Each wall is flat, endless, passes through zero and stands at right angles to its row. A trip goes straight from one point to another. List the walls that it crosses, first one first.
(in the rows, 128 means zero)

Walls:
(1): [222 149]
(2): [ 65 116]
(3): [66 58]
(4): [160 118]
Trips:
[ 51 110] to [112 120] => none
[113 151] to [82 66] => 3
[ 62 162] to [105 117] => none
[144 130] to [196 164] => none
[160 119] to [158 151] => none
[195 152] to [185  52] => 3

Walls:
(1): [144 128 126 165 131 158 141 139 202]
(2): [127  81  61 157 126 121 208 121 151]
(3): [ 91 120 165 176 131  49  96 120 175]
(4): [108 141 120 130  95 155 129 105 152]
(5): [191 143 119  68 132 137 137  88 118]
(6): [188 130 130 129  96 154 150 135  80]
(7): [151  84 150  65 100  89 193 127 102]
Trips:
[ 87  92 162 182 152 108 185  80  60] to [170 159  99 147  83 146 150  93 139] => 4, 3, 5, 1, 7
[115 177 171 136 102 166 201 170 132] to [ 82 168  82 128 121 113 120 178 126] => 7, 6, 1, 3
[158  46 156  68 150  98 100 165 203] to [135 175 119 109 152  81  71 163 107] => 1, 7
[170 139 183 130 160  26 201  72 117] to [ 77 132  48 202 170 170 108 182 201] => 6, 1, 5, 7, 4
[126  95 114  91 163 154 195 144 123] to [149 154 174 186  92  63 179 127 105] => 1, 5, 3
[ 91 175 249 123  60 161 122 129 102] to [ 79 137 172 126  74 113 144 123 150] => 6, 1
[121  77 101 152 189 171 145 132 172] to [109 156 148 136 117 106 139  77 155] => 4, 3, 5, 2
[139 159 158  92 193 102 152 149  51] to [190 162 100 108 162  93 154 150 133] => 2, 1
[136 139 161 113  98  75 136  99 147] to [113  42 245  89 157 101 118 172  32] => 4, 6, 5
[145 144 121 136 193 118 172 137  48] to [178  76 130 154 127  81 125 121 169] => 3, 1, 6

Walls:
(1): [157 130 111 103 135  62 150 157 127 147 104 133 107 158 103  77 207  79
  71 113  84  95  59  81]
(2): [ 72  65 183  45  96 169 158 114 109 132 131  79 240 126 117 146 146 116
 175 109  64 175 111 121]
(3): [123 147 218  73  86 169 112 120 115 112 140 124 179  66 163 135 144 168
 123 123 152 101  95 118]
(4): [154 128 153 141 132  23 100 190  76 128 118 145 111 143  77  66 127 132
 210  27 105 112 164 116]
(5): [132 174  85 117 157 152 127  74  86 134 151 134 145 119 165  64 163 163
 108 123 183 198 133 102]
(6): [195 143 156 105 126  93 168 142 180 161 177 189 100 136 180  92 140 162
  64 197 125 122  95  64]
(7): [ 70  80 100 100 166 105 120 102 133 111 150 153 157 113 118  98 186 164
 120 131 149 138 113  82]
(8): [187 109 130 100 169 183  75 180  77 164 179 141 129 117 176  95 185  94
 146 117 127 157 141 189]
(9): [179 163 101  74 136 196 169  73 121  69  88 216 144 149 127  81 124 106
  99  73 186 102 102 184]
(10): [149 118 151 134 122 169 128  81 143  39 100  76 111 137 207 136 108  97
 127 169  75  91 104  74]
(11): [ 90 180 151 138 113 138  84 142 139 109  99 103 114 101  88  64 107 117
 113 135 190 212 101  91]
Trips:
[ 87 146 104  77 179 179  98 131 138 126  94  53 126 121 124 159 130 129
 181 178 120 178  66  52] to [119 139 111 143 145 188 114 135 174 170 148  79  97 138 105 180 169 107
 124  89 121 179 204 120] => 3, 8, 7, 10
[108 152  56 112 113 142 155 167  68 138 139 137 130 145  89 113 136  98
  99 148 109  82 133  81] to [136  32  82  99 116  77 152  83 199 119  93 151  83 167  67  84  87 107
 198  99 151 100 163 143] => 5, 6

Walls:
(1): [142 143  80 141  94 152 156 138 159  97  87 110  41 122 140 131 141 121
  82 112 115  81 115  42  97 152 161 147 187  91 160 189 140 146 186 139
 128 153  76 108 169 170 216  73 127 152  59  86]
(2): [112 100 164 122 129 144  93 157  87 104 110 141 116 142 105 125 117  95
 112 106 199 144 120 177 160 138 140  91  83 102  52 142 227 139 114  95
 169 104 119 144 179  91 173 126 159 199 196  79]
(3): [102 157 194 123  76  91 155 120  93  74  89 108 133  98 111 160 142 105
 161 140 160 121 134 118 144 110  73 130 138  89 163 164 173  93 107 121
 126 179 136 105 142 146  88 123 171 169 209 184]
(4): [116 151 105  72  85 103 199 144 188 114 106 114 106 171 117 115 151 141
 117  59 131 160  91 122 149  90 106 182  81 151  46 169 118 167 152 142
 148 186 141 103 107 139 138 105 156 162 129 145]
(5): [149 123 157 107 121 135 188 180 134 108 146 125 116 105 138  94  95  88
 162  84 173 129  32 114 153  99  11 145 120 133  97  89 113  58 180 164
  49 178 153 137 189  87 110  81 176 141 155 166]
(6): [134 101 160 102 181 145 111 110 117 143  94 126 153 122 101 132 134 101
  85  43 158 148 138 129  63 153  93 242  90 121  84 102 103 111  84 136
 156 150 120 101  71 100  97 184 120  92 125 160]
(7): [111 167 142 109 116 176 154 135 127 145 136 105  92 118 114 109 173  72
 117 109 176 156  97 112  86 130 131 135 186 181 116  83  81 124 115 133
 106  91 191  99  85  91 154 124  90  99 172 103]
(8): [132 101 161  90 124  73 126 115  97 125 128 125 162 117 144  99  92  84
 123 130 189  90  75 105  88 137  94  92 164  83 162 101 104 176 195 145
  80  79  15 140 138 117 164 109 108 143 160 105]
(9): [150 128  71  96 112  49 125 112  80 121 126 101 181 154 110  87 129  92
 151  66 131 179  79 164 114 174 145 191 153 116 123 134 195 113 169  95
 156 109 210 221 138 130  86 159 120 132  90 190]
Trips:
[103 118 133 108 132 169  72 107  53  93 106 159  84 177 231 156 137 126
 138 161 126 135 141 164 103 139 154 101  91 186 169 128 105 184 174  85
  72 105 160 118 127 155 203  79 154 173  88 163] to [165 130 142 140 196 132 148 162 164 141 166  83  75 116 141  98 134 150
 137  91  58 127 143 115  72 180 121 161 169 130 227 120   7 142  86 138
 100 180 162 142 151 138 148 109 168 146 138 169] => 7, 2, 8, 5, 6
[114  93 104  92 148 125 178  62 139  66  82 150 137 153 123 131 171 126
 176  80 111 126  99 142  84 123 102 164 139 106  81 120 116 178 135 113
 185 112 112 138 135 164 118  98 125 124 144 171] to [ 96 101 151 135 167  94 108 147 124 108 121 101 122 132 151 168 152  92
  64 161 141 193 155 139  83  76  96 172 119  96  96 127 131 139 171 100
 132 102  88 108 140 163 143 219 164  89 101 150] => 5, 2, 1
